Every row gives one point. Each table stands for the endless flat space through its points: a line for two points, a plane for three, and so on. Write the one point that lies in both, or say that there is none.

First, 2 rows:
[[-46  -7 -20 -30]
 [-22 -15  -8 -26]]
Second, 2 rows:
[[-17 -11  -7 -31]
 [-27 -27 -11 -23]]
They share: no point

First:
[[ -8  -3 -31 -21   2 -29 -14  -4]
 [-28   9  -7  -5 -30  -5 -30   0]]
Second, 2 rows:
[[-19   8 -24 -31 -34 -26 -18 -17]
 [-20  10 -29 -39 -41 -30 -14 -25]]
They share: no point

First, 2 rows:
[[ 10  10  19 -36   0   6   4 -31  27]
 [ 14   6  31  -8  24  22 -24 -27   3]]
Second:
[[ 10  11  17 -23  17  17  -9 -29  11]
 [  8  14   9 -24  22  20  -8 -29   7]]
They share: [ 12   8  25 -22  12  14 -10 -29  15]

First, 2 rows:
[[-18   1 -16  24  -9 -39  37  34  29  -4   7 -32]
 [-18   5 -20  10  -7 -33  31  26  21   6  19 -30]]
Second:
[[ -6  10 -37  -3  18 -15  37  16  35  23  46 -11]
 [-14   8 -27   1   2 -25  31  20  23  15  32 -23]]
They share: [-18   7 -22   3  -6 -30  28  22  17  11  25 -29]

First:
[[-20   4 -21   3  26 -26 -27  12  29  -2 -39  36   5  22]
 [-28  21 -33  14  22  -3  -3  25  25  22 -24  18  31  21]
 [-27  12 -24  -3  25 -14 -16   9  23  14 -39  34   9  13]]
Second, 2 rows:
[[-23   9 -30   8  19   3 -10  14  24  35 -38  15  30  16]
 [-48  19 -40  -7  19 -17   0  34  34  15  -3  25   0  31]]
They share: no point

First:
[[ 18 -32  14   6 -14 -13  -1 -29  41  16 -36 -31 -28   1   1  25  22   0
  -14  -7]
 [ 43  -2  -1   1  16  -8   4  11   6  16 -16   4 -13  11  11  15  37 -25
   11  13]]
Second:
[[ 26   4   6  12  10 -33 -11 -25  45  32 -26  -7 -16   7  19  11  34  -2
   16   1]
 [ 36 -34  12   6 -18   1   7 -11  21   0 -14 -33 -14   7  -3  25  32  -2
   -8   3]
 [ 11 -21   1 -13  20  -8   4   0  15  32 -66   8 -51  -3   4  26   9 -42
  -24  -4]]
They share: [ 28 -20   8   4  -2 -11   1 -13  27  16 -28 -17 -22   5   5  21  28 -10
  -4   1]

First:
[[-35   0  -3  12   7 -51  19  18 -16 -23  42   8 -17  24 -44  -1 -29 -31
  -15  79 -43 -22 -31  11]
 [ 15 -30 -41   4 -15   5  41 -44  -2 -25 -22 -30 -17 -46 -22  21   9 -13
  -33  -1  13  30  -1  11]
 [ -5 -36 -33  36   1 -21 -11 -30 -40 -35   0 -22   1 -18  -2 -31 -17   5
  -33  31 -13   2   5  29]]
Second:
[[-13 -21 -33   2   1  -2  39 -23 -21 -18  -3 -18 -26 -22 -20   7 -16   0
  -15  23 -12  22 -20  30]
 [  3 -21 -21  22 -11 -34  11 -19  -5 -34   9 -14  -2 -14 -32   3   0 -32
  -39  39  -8  -6   0  -2]]
They share: [ -5 -21 -27  12  -5 -18  25 -21 -13 -26   3 -16 -14 -18 -26   5  -8 -16
 -27  31 -10   8 -10  14]

First, 2 rows:
[[-18  -3  31  18  -5 -21 -17 -31 -14 -12 -10 -19 -22  -1  26  11   1  -9
   16  18 -25  23   8  -3]
 [ -6  21   3  18 -13 -21   7 -27 -30 -36 -22 -19 -34 -17  22  11  13  19
  -12  26  -5  19   0 -35]]
Second, 2 rows:
[[-25  27   6  30  17 -28 -13 -35 -31 -43 -26  -4 -32 -22  40  35  16  28
   28  -5 -44  16   6  -8]
 [-19  13  16  20   3 -24 -13 -33 -23 -29 -16 -18 -26 -12  26  19  10  12
   16   9 -30  22   8  -6]]
They share: no point

First (3 x 24):
[[-18  -1  -6  25  -2  16  -8 -10   7  28 -14   1 -40 -17  30  -2  11 -12
   16  21  38 -38   3  20]
 [-16  13 -26  31  16   2 -20 -14  15  38 -12   9 -10 -13   6   8  15 -10
    0  11  34 -12 -13  32]
 [-32   9   5  19  -5  30   7 -12  -1  12   8  -4 -46 -27  36 -18  13  -2
   17  25  24 -46   4  23]]
Second (2 x 24):
[[-22  15 -16  18  12   8  -3 -12   1  16  -4   3 -30 -21  22 -11  21 -10
    7  20  20 -24 -10  35]
 [-38  15   0  46  -4  40 -15 -20  25  48  20   3  -6 -21   6   9  -3  14
    3   8  44 -32   2  15]]
They share: [-26  15 -12  25   8  16  -6 -14   7  24   2   3 -24 -21  18  -6  15  -4
   6  17  26 -26  -7  30]

First, 2 rows:
[[-13 -23  14  16  -8  16  -4 -14  -4  20 -11  -4   8   3   6   5   4 -48
   21  -1  22 -27  35  -3]
 [ -3 -25   6  18 -16   6 -16 -10 -18  26  -3   0   2   9  -6   9   2 -36
   17   3   6 -23  19 -19]]
Second (2 x 24):
[[ 19 -22   1  19 -30   6 -10 -15 -15  41 -11  -4  10  24   4   8   7 -17
   17  18   5 -19  -2 -10]
 [-11 -27   6  24  -5 -24 -30  -5 -25  21   9  21  -5  -1 -36   8   7 -37
   12  -7   0 -14  28 -45]]
They share: no point

First (3 x 24):
[[-15 -20 -21  -8  22  -5  16  -6  12   1  28 -16  11 -10 -13 -38  27 -25
    5 -12 -20   9  28  20]
 [ 15 -51   5  -5 -22  10  41  35  13 -18  -8 -29  11 -44 -32  -3  24 -13
  -16  33 -11  18  45  25]
 [  9 -11 -47  23  -8  -6  -3  19 -21 -22  -6  23 -41  -6  16 -23  -4 -31
   22  11  -5 -28  13  37]]
Second:
[[ 19  -9 -25   3   6  10  -4  20 -32 -39  12  12 -17 -33  27   8  10 -15
    0   7 -13 -27  29  33]
 [  1 -18 -28  18 -18  31  17  11 -11 -27  15   0  -5 -48   6   5  -8 -30
   18  10 -19  -9  11  15]
 [ 13 -26 -18   6   2   3   7  23  -9 -25   7  -4 -15 -26   8  -5  16 -14
   -2  14  -7  -7  31  31]]
They share: no point

First:
[[-23  12  17  26  -3 -19 -15 -17  33  -7   3  17 -32  12  16 -12  10 -25
   42  26  -9  22  15   0]
 [-46   5  -9  13 -14 -31  -9   6 -17 -27  28  15 -23 -11  -5  33  -1  -8
   -6 -12   4   8  26  -8]
 [-28  27  27  11 -28 -39 -45 -12   3 -27  18  27 -17 -13  21  23  45  10
    2  -4   6  32   0 -40]]
Second:
[[-16  11   7  22 -32 -24 -40 -17  -6 -14  34  26  -7 -13  42  32  30  -1
   -5  -5 -16   6  24 -35]
 [-20  21  -7  24  -6 -47 -46  16  16 -41  12   3  -8  -5  16  19   5 -23
   -5  16   3  39   2   0]
 [-29  29   3  28   5 -41 -33   3  37 -39  16  -5 -27 -13 -17   5   9 -17
    6  31   3  53 -19  10]
 [-50  11  26  -8 -16 -45 -14  14 -13 -25 -23  38 -28  25  17   6  14 -12
   35 -18  32  19  31 -23]]
They share: [-31  17  15  16 -17 -31 -27  -9   7 -21  16  21 -23  -5  13  15  23  -5
  12   3   1  23  11 -20]

First (2 x 24):
[[ 11  14 -45   6  37  49 -13  29  -8 -14  10 -27 -23 -15   7 -15  39   3
   30  30 -51 -21  25  42]
 [  4  13 -39  -1  32  43 -17  27 -13 -18   8 -24 -22 -17   4  -9  33  -2
   24  25 -43 -15  25  37]]
Second (3 x 24):
[[  3  10 -31  11   7  35 -40  18 -30 -11   6 -56 -28  13 -16  -5  41 -21
  -23 -10 -11 -12  53  54]
 [  1   4 -23  -1  21  29 -42  14 -30 -19   4 -40 -20  -1  -4   1  31 -15
   -7   6 -17  -4  41  40]
 [-18  13 -16 -31  49  29 -22  15 -30 -38  -3   7 -10 -47  14  13   8 -12
   49  32 -44  -3  11  -3]]
They share: no point

First, 4 rows:
[[ 41  14  10  19   5  -6  73 -27  33 -23  -1 -24 -21 -58 -41  25  19  46
  -30  21   3   1  -8 -33]
 [  1   2   0 -23  17 -32  21   9  33  15 -37 -56 -15 -20 -19 -13  -3  40
    6  25  21   9 -14  -7]
 [  8 -21  16 -38  15 -44 -24  17   8  33 -27 -29 -30   3  19 -21 -18   4
   -9  23   8  -9   0 -22]
 [ 19   1   9 -17  13 -27  22  -2  28  13 -29 -42 -18 -27 -13  -6  -2  34
  -12  20  10  -2 -10 -15]]
Second (2 x 24):
[[ 15  -2   9  -7  10 -26  25   2  16   1 -19 -27 -28 -27 -11   1  -8  32
   -9  11  14  -3  -8 -19]
 [ 15   5   9  -7  10 -21  25   4  12   0 -26 -22 -33 -30 -14  -1 -12  35
   -2   5  21  -8  -4 -12]]
They share: no point

First, 4 rows:
[[ 13   9  43  -7 -31   5  44  11 -11   4 -46  21   9 -27 -16 -22 -14   4
   39 -11 -41  12  12  31]
 [-10   4  15  16   6 -36  10  35 -35 -20 -12  35  36 -42 -54  -5  12 -16
   27 -50 -12   8  28  -6]
 [-22 -20   3 -10   1 -34  -4  12 -16 -13 -17  17  43 -16 -31 -10   5  10
    7 -35 -20  36  45 -17]
 [ 23  20  59 -37 -47   8  33  11   1 -15 -45  18  36 -20 -26 -14  16  17
   33 -36 -25  40  49  28]]
Second:
[[ -3   6  20  -4 -25  -6  48  17 -30  10 -33  33  12 -16 -32   1   4  18
   37 -58 -13   5  50 -15]
 [  8   7  33 -13   0 -20  10  13  -6 -24 -21  23  26 -37 -30 -36   1 -20
   20 -23 -32  25  21  29]
 [ 25   2  16 -28 -17 -34  32   9  -6 -10  -9  25  16 -40 -40 -31  -8 -10
   33 -42 -21  21  46  13]]
They share: no point

First (4 x 24):
[[ 29  -1  27 -39   1 -22  26  27 -35  39   4   0  55  12   9   4  36  11
   11  -4 -18  33  13   6]
 [-21   4  31 -12  23  27  28  27 -34  18  -9 -13   6 -31  38  33  -4 -41
  -18  13  -1  11 -46 -20]
 [ -9  25  55   3  32   9  16  18 -49   3 -15 -16  18 -31  38  18   2 -29
  -15  22   5   2 -31  -8]
 [ -9  -4  23 -24  15  17  28  29 -30  26  -1  -7  18 -15  26  25   6 -27
   -8   3  -9  21 -30 -12]]
Second (3 x 24):
[[ -2  12  20 -21  24  28  -6  48 -12  21  23  13   8 -23  -5  -1  16 -21
   13  15   7  40 -33  20]
 [  4 -18  41 -30  15  16  30 -15 -66  30  -4  -5  47  31  40  23 -20 -18
   10  -3 -32  -8  -9   5]
 [ -8  -2  17 -22  19  12  14  41 -18  14  12  -1  15 -13   4   7  16 -18
   -2  -7  -8  36 -21   1]]
They share: [ -5  -6  23 -24  18  13  18  27 -30  18   8  -2  23  -2  13  11   7 -18
   1  -6 -14  25 -18   2]

First:
[[ 22  -5  -8 -24  24   5 -13  -7 -32 -44  47  58 -19  -7 -33 -28   3   7
  -26  21 -13   7  21  -6]
 [ 14  38   6  47  44 -17 -32 -25 -17 -36  10  24   1  -2   2  13   4   1
   17  20 -11  41  11 -14]
 [ 17  32  20  26  62  -6  -7 -19 -41 -52   0  41 -38  16   7  -1  28 -19
    4  17   4  46  -6 -23]
 [  1  16 -38  33   7 -22 -51 -37   7  -6  29  12  53 -28 -29   1 -38  33
   15   2 -41  17  49  14]]
Second (4 x 24):
[[ 19  34   7  44  22 -30 -32 -33   9 -31  65  45  -1  22  -5  -8  -2   6
   20   8 -32  -4  60 -20]
 [  5  41   3  31  26 -37 -26 -19  10 -21  59  46  -4  14  -4   5   1  -6
   12   8 -15  13  62  -4]
 [ 23  41 -10  26  37  -9 -11 -37   4 -18  45  45  10  16  -6 -12  15   9
   -7   0 -28  18  47 -10]
 [ 24  48 -22  12  48   4   5 -38   2  -7  32  46  17  12  -6 -13  28   9
  -27  -6 -23  35  40  -1]]
They share: [ 11  20 -10  23  31 -12 -29 -25 -17 -30  21  30   7  -8 -15  -3  -6   9
   5  12 -19  27  23  -4]

First (3 x 24):
[[ -2  -4  24 -12  26  11  -5 -11  -6  23 -29  -4  18  18 -14  25  25 -30
   -1 -17 -17  -1 -18  -8]
 [ -4 -10  20 -10  28  10  -8  -4 -14  20 -34   3  13  22 -16  26  17 -30
   -2 -24 -10  -8 -17  -1]
 [ 10  25  38 -17  23  14   5 -39  33  41 -13 -28  36  -1  -5  14  59 -35
   -3  10 -50  24 -26 -33]]
Second, 2 rows:
[[-14  17  41  -3  33   8 -15 -20  17  13 -18 -21  28   1 -10  39  30 -27
   -8 -14 -20 -12 -32  -9]
 [  2 -15  17 -27  17   4   1  -4 -15  37 -14  -1  28  25 -26  19  38 -15
   12 -14 -12  16  -8 -37]]
They share: no point

First (3 x 24):
[[ 43   2 -34   0  31   4   8   3  -3  21  -7  10  43  35   2 -19  -1  17
   35  37  27  33 -12  23]
 [ 19 -10   2   6   4  -8   2   0  36  15   8  -5  22   8  20 -34   2 -25
   -1  10  21   0 -27   8]
 [ 23  22  -9 -25  -4  14 -12  33  32  16  13   5  23  10  17 -39 -21 -13
    5   2  42  -7 -42   8]]
Second (4 x 24):
[[  0 -29   1  -7 -31  11 -27   5  35  -5 -22 -12 -14 -19  21 -60  -4 -29
  -13  33  -9  -4 -27  22]
 [  2  -9  12  14  -5   3  -3   6  41  36  10  -4  15 -13   7 -15  -7 -27
  -16  22   6  -2 -40   0]
 [ 30  -9  -4  38  39 -19  33 -10  25  40  28  -2  61  11  11  -5  -9 -29
    2  18  26  16 -32   2]
 [ 11 -13   1  14   4  -6   5   2  32  16   2  -2  24   0  17 -30   0 -24
   -3  22  11   6 -29   9]]
They share: no point

First, 4 rows:
[[ 40 -19  26 -22  -8 -23  34 -33 -17  17   9 -39  -1 -21  22  27  13 -26
    8  -9  -5  11  23  -1]
 [ 31 -36  33  -6   3 -20  11 -46 -23   5  -9 -44  21   7  16  23  19   1
   17   9 -18  25  30   3]
 [ 38 -22  30 -25  -7 -10  33 -41 -19  26  11 -52   6 -23  13  31  12 -26
   11 -11  -9  21  20  -5]
 [ 53  -9  13 -33 -20 -55  52 -12  -7  -4  11 -15 -14 -19  49  15  18 -35
    8 -23   8  -7  33  11]]
Second (4 x 24):
[[ 54 -27  40   8   0 -33  16 -15 -27  -1  -5 -23 -23 -37  24  33  -9 -26
  -22  13  -3  19  31  -5]
 [ 22 -10  14  -3 -17 -13   0 -64 -22  32  -1 -36 -23  -6  14  18  15 -32
  -17  35 -24 -19  -9 -19]
 [ 21 -20  39  13  41 -45  42  13 -20  10  17   4  -3 -44  20  48   7   4
   19  -8  23 -12  44  16]
 [ 27 -10  37  -6  20 -24  22  -1 -31   8   5  -4  -2 -37   9  56  23  -5
    3   6  11  -3  45  16]]
They share: [ 30 -17  28   4   4 -27  16 -29 -23  17   3 -21 -17 -25  18  31   7 -20
  -8  17  -5  -7  17  -5]

First, 4 rows:
[[-25  32  31 -37 -30 -11  10 -20  -7  20  39 -31 -32 -31  50   3 -32 -33
    7  41   1  18 -16  -1]
 [ -1  16  -5  -3   5  -4  13 -28   3   0   6  -4   1   8  30  -6 -30 -32
  -13  45   8  15  21 -43]
 [-10  31 -15 -19   2 -24 -18 -32  -5 -16  21  18 -34   0   7 -23  -8  -9
   15  12 -13  -4  46 -58]
 [-19  50 -21 -17 -24  -7 -12 -48   9  -8  33   9 -46 -27  36 -11   8  -7
   11  35   7  20  18 -55]]
Second, 3 rows:
[[-44  39  30 -18   0 -31  -4  12 -30  14  14  13 -14   5  -5   6 -33 -19
   31   5 -32   5  -8 -26]
 [-22  33  16 -36 -20 -27  -2 -20  -4  10  38 -11 -28 -21  33   0 -17 -27
    5  19  -2   5   4 -10]
 [  0  10  10 -17   6   3   2 -29 -18  -9   9 -15 -34   4  21 -34 -51 -21
   19  47 -19   5  39 -55]]
They share: [-17  27  15 -30 -12 -19  -1 -21  -9   5  29 -11 -29 -13  28  -9 -27 -25
  10  26  -8   5  13 -23]

First:
[[-23  -7 -31  18  11   6 -16   3 -42  12  36  -8  -4   3 -24   5  -3  14
  -20   6  -9   5  17  13]
 [-52 -35  -6  -4  14  42 -10 -18 -31  -2  22 -32  16  10 -17  38 -43   8
  -15  39 -28  -2  28  29]
 [-35 -11 -13 -18  31  38 -30 -27 -20 -12  -8 -22  44  15 -14   7 -31  -2
    0  24 -47  13  25  39]
 [-42 -23 -14   4  24  10  -8  -6 -15 -22  22 -18   0  20 -29  30  -7  12
   -9  15 -12  -8  10  19]]
Second (5 x 24):
[[-69  11 -24 -21   6  24 -27 -27 -15  26  16  -5  13  -5   4 -19 -49 -18
   15  -2 -41   2   8  37]
 [-59  16 -21  -9  18  30 -43 -45 -14  12  -9   7  11 -10  10 -18 -53 -22
   10   6 -36  -9  10  15]
 [-49   8 -34 -28   6  22  12  31 -37  42  69 -24  29  15 -41  26 -13  11
  -11  -5  -8  54  34  47]
 [  5 -32 -24   7  32  28 -58 -22 -21 -34   8   7  25   6  -9  23 -13  -2
   -6  57 -19   7   1  37]
 [-65 -14  -1  11  14   1 -28 -28 -48  11   0 -27  -3  11 -28 -31 -13  -5
  -15  -2 -42 -21  37  20]]
They share: no point

First, 4 rows:
[[ 29 -23 -28  15 -18 -21  -5 -14  20  26   6  -3 -19 -36 -31  20  35  -7
  -13 -22  44  -5  38 -20]
 [  9 -37 -32  53   7  -9  48 -31 -19  -7   3 -11  -5 -26  -6  16  16 -33
   14 -34   1 -61  -6  33]
 [ -5   1   2  11  -4 -21  10 -25   6  21 -31 -14  18   7 -31  58 -11 -19
   23 -23  14 -12  19  11]
 [  2  -6  -3  23  -6 -21  20 -22  -2  16 -20 -11  17  -2 -26  49  -8 -23
   20 -30   9 -26  11  13]]
Second:
[[ 45 -57 -17  12 -29 -23  13 -29  15  -1  16 -34 -39   7 -19  -1   5 -29
   12 -37   2 -26  41   7]
 [-11  -5 -39  42  21  -1  15 -19 -17  19 -12  10   7 -37 -23  37  25  -7
  -12  -7  38 -14   7  11]
 [ 10 -32 -12  12  -9 -28  33 -49  40   4 -24 -29 -14 -28 -14  34  40 -34
   42 -37  17 -56  16  17]]
They share: [ 10 -26 -27  27   0 -13  18 -28   4  10  -6 -11 -11 -22 -20  25  22 -19
   6 -22  23 -26  19  11]

First, 6 rows:
[[-30  14 -19 -21  29   9  15 -40   2 -14  -6  -3 -24  -1 -47 -10  22   5
  -10  22 -26 -17  21  33]
 [-20  39 -39 -40  -3  18 -34 -66  43  11 -17 -46 -12  -4 -33  11 -25  32
  -27  20 -33  -5   8  71]
 [-45  11 -29  29   9  30   8 -36 -16  -2  -3  13 -79  28 -26   7   4 -30
   26  44 -25 -28   4  29]
 [-27  31 -64 -47   8   9 -14 -47  29   2  31 -35   9 -44 -23 -11  -9  13
  -48  19  -9 -28  36  63]
 [-26  20 -39  17   7  31 -23 -34   2  18  -8 -19 -50  21  -7  14 -30  -3
   12  34 -20 -17  15  41]
 [ 19  19   3 -24  43  13 -37 -32  23  25 -70 -54   4  35 -37  22 -40  71
   -5   1 -30  20  12  38]]
Second, 5 rows:
[[-28  34  -7  48  18  15 -20 -44   5   0 -29   1 -38  43 -11  33  -2  36
    4  26 -34   1  64  46]
 [-47  -6 -36 -45  19 -20 -23 -10 -35  20   6   0  -6  -1 -41 -48 -28 -16
    6  -3  -5  -8  32 -34]
 [ -5 -16 -35 -24  50  15  -2 -17 -15   1  -1 -35 -29 -28 -21 -21 -13 -13
   -2  17  -7 -29  -3  23]
 [  3  52 -44 -11  39  55  26 -20  36  23   3   2  -7  28 -42  16   5  10
  -14  46 -13 -10  55  58]
 [ -1  16 -28  -3  36  51  34 -14  14  -6   7 -35 -11  -2   1   6  13  15
   -5  41 -16 -29   7  61]]
They share: [-19  12 -26  -1  31  17  -4 -24  -4   5  -7 -14 -23   8 -20  -2  -7   8
   0  22 -17 -14  31  28]

First, 2 rows:
[[  0  -1 -30 -10  -3 -12  10 -31 -28   0  15 -30  18 -16 -37  -6  13 -31
  -17   4 -25 -44 -15 -20]
 [ -6 -10 -27   8  -9  -6   1 -16 -13 -18  15  -6  18   8 -22  -6  22 -19
   -8 -11  -4 -23 -33  -8]]
Second (3 x 24):
[[ -2 -43 -46 -37  11 -52   5 -34 -18  17  22  22 -10  -4  -5   9  -2 -36
  -26   0 -15 -62   0 -30]
 [-27 -23 -16 -12   1 -27  30 -54  12 -18  12  -3  30  31 -40   9 -17 -51
  -16   0 -45 -22 -30 -30]
 [-22 -16 -18  -4  -2 -19  26 -48   5 -22  11 -10  31  27 -40   2  -9 -44
  -13  -3 -37 -21 -34 -25]]
They share: no point

First:
[[-14  -8 -42 -12   9  41  11  23 -37  -5  -8  -3 -25  11  -2 -19   6  41
    4  33  17 -41 -24 -24]
 [ 23 -34 -33 -28 -52 -12  25   1  42  26  26 -31  -3  35  -5   4   2  14
   39  41 -24   9 -13  20]
 [  6 -36 -25 -16 -38  -4  29  -2  25  29  10 -32   2  29   2  11   5  29
   24  27 -16   5 -12   6]
 [-21 -33 -18   1  -8  16  30  -3 -11  27 -15 -26   4  17  10  15   7  53
   -1  10   1 -10 -11 -20]]
Second (4 x 24):
[[-12 -24 -22 -21 -38   4  32  14  -5  18  17 -18 -16  32  -7 -11   4  29
   -1  24 -19 -10  -5   7]
 [-40 -19 -28 -21 -28 -17  27   5  12  31  36 -22 -32  38 -37  -9  -3  59
  -29  16 -29  -9 -29  19]
 [-12 -36 -23 -31 -48   8  32  26  -9  10  13  -5  -1  30  -6  -4  -7  28
   11  23 -17 -19  -3   3]
 [ -3 -48 -41 -31 -33  20  17  35   6  -2  -8  -5  17  15   0  17  -7  37
   47  26  10 -31 -39 -12]]
They share: [ -1 -25 -31 -15 -25  13  24  14   3  13   3 -25 -11  23   2  -3  12  29
  19  28  -2 -12 -23  -2]

First, 3 rows:
[[  1  29 -16 -25   6  -5  12  17  -7  -7  40  26  -4  -4  13  -6 -49  -8
  -23  36  11 -18   3  36]
 [ -8  14 -45  -5  18 -28  10  -4  19  23  25  17  -8  13  24  -7 -35 -14
  -33  24  -7 -16   1  13]
 [-26   5 -24   1   0 -25 -14  -4   7   5  25  -1 -20  -8  30   8 -20  -5
  -18  33  11 -19 -14  25]]
Second (2 x 24):
[[-11  -7 -28  14  27 -17 -15 -25  14  -1  31  -7  -7  17  37 -12  -4 -14
  -26  36  11  -6 -27  36]
 [-26  18 -33 -11  -8 -32   0  10   9  19  21  13 -22 -13  22  13 -39  -4
  -21  26   1 -26   3  11]]
They share: [-20   8 -31  -1   6 -26  -6  -4  11  11  25   5 -16  -1  28   3 -25  -8
 -23  30   5 -18  -9  21]

First (7 x 24):
[[ -22  -20    1    9    2   26  -10  -14   11   19   20   -8  -49   38
    11    1   19   32  -88  -38   -9  -28  -27   -3]
 [ -19    3   34   12  -13   26  -33  -15   42   -4    1  -11  -44   41
    26  -20   23   35  -65    5  -35   30    1  -34]
 [   1   49   44   -2  -19  -26   -5  -60   25    8   15  -29    4    1
    -2   12   58    5   16    5  -12  -22    9  -12]
 [  -7   16   37   30  -11   -2    0   -8   25  -16  -15  -18  -44   37
    30   17   25   20  -39   23  -27   29  -10  -14]
 [ -42    1   55   44  -15  -28  -43  -24   25   20   35  -28  -55   37
    18  -11    4   65  -22   15  -42  -14    1  -30]
 [ -48   30   31   40  -17  -34  -66  -61   65  -13   61  -20  -32   26
    39  -20    3   45  -29   -7  -23  -22    4  -26]
 [ -40   44   51  111    6 -100  -28  -24   41  -49   34  -42  -37   34
    71   67  -19   24   18   46   -9    6   -5  -23]]
Second:
[[-15  -2  63  35 -35   6 -31 -51  48  15  24 -13   3  40 -14  31  -6  76
   -9  12 -30 -31 -10 -26]
 [  8   2  38  11 -73 -20 -54 -53  51  35  53 -35 -29  37  13  35 -11  48
  -46 -26 -61 -57 -25 -18]
 [-38  22  48  11   9   2 -45 -37  24  -3   3  -1 -22  24  22  35  21  24
  -30   8  13 -12 -13 -65]
 [-22   7   4  28 -20 -56 -17 -14  20  -4  62 -50 -63  10  53  14  30  -1
  -49 -42 -20  -9  12   2]
 [-40  13  22  18   2 -28 -23 -20  14  -6  30 -28 -53  12  41  32  38   5
  -41 -22   4   1   8 -36]]
They share: no point

First:
[[-53 -22  19  -6 -42  25  10   3  27 -38 -13   7 -25 -33  11 -20  12  19
   11   0  28 -31  28 -12]
 [ -2   2 -12   4 -15   6  18  -9  39 -26 -49 -23 -36 -20   5  35 -30  29
   55  22  11 -24  35  30]
 [ -4 -17   5  19  -5  17 -21  16  35 -60 -24   8   9 -18 -32  26 -17  11
   10   9  38 -24  42  14]
 [-19 -15   6   5 -26   8   7  -2  45 -42 -34 -20 -30 -19   0  19  -7   9
   48  19  29 -21  37  12]
 [-47 -16  36  -8 -42  -9 -15  -9  39 -62 -22 -23 -21 -41   5 -22   6 -19
   31   1  26  -9  59 -24]]
Second:
[[-24 -23 -12 -21 -35  -2   1  -9  25 -17 -25 -11  -7 -48  15  -9  -3  32
   37  -6  11 -34  39  26]
 [-24 -18  -4 -14 -30   6   5  -8  25 -22 -30  -3 -14 -42  11  -1  -7  28
   32   0  11 -34  33  19]]
They share: no point

First, 4 rows:
[[ 30  16 -29 -11  15  -8 -14  10 -20  21 -49  28  11  16 -12 -31   8 -13
   37 -16 -33 -12 -22  -4]
 [ 30  18 -23  -5  18  -5 -15  12 -12  14 -43  37  12  25  -5 -30  -2  -8
   33 -10 -26   0 -32 -19]
 [ 26  36  20  24  21  44   6   5 -13  42 -10   6  15  -6  21 -17 -15 -17
    6 -46 -31 -24 -18  -4]
 [ 23  39  17  33  15  35  12  23   8   6 -13  48  27  36  30  -5 -36 -20
    3  -7 -19  15 -30 -34]]
Second:
[[-23  -4  -2  18 -11  65 -46  33   5   6 -24  21  41  20  14 -46   1 -45
   41   1 -18 -29 -81  16]
 [ -2  12 -11  -9  30  27 -11   3 -24  17 -23   0   7   6  -1 -19 -26 -19
   27  10 -32 -29 -47   0]
 [-11  -8 -27  33  44 -41 -17 -27 -27  30  -6  -7 -14   5  13  23 -21 -12
  -11   0 -24 -41 -30 -32]
 [ 38  50  37 -19  -4 101  -5  59   8  23 -35  36  41   2  15 -67  -6 -39
   69 -34 -24  15 -45  20]
 [  6  61  15 -23  34  14  11  -3 -13  38   0 -34   9 -38 -13   0 -35 -38
   -9   7 -28 -25 -25 -13]
 [-29  11 -16   6  43 -24 -16 -25 -24  31   5 -39  -7 -22  -4  21 -32 -32
  -17  24 -24 -51 -43 -21]]
They share: [ 27  29   1  13  18  22  -1  11 -10  25 -25  25  16  13  11 -20 -12 -15
  17 -25 -28  -9 -24 -13]
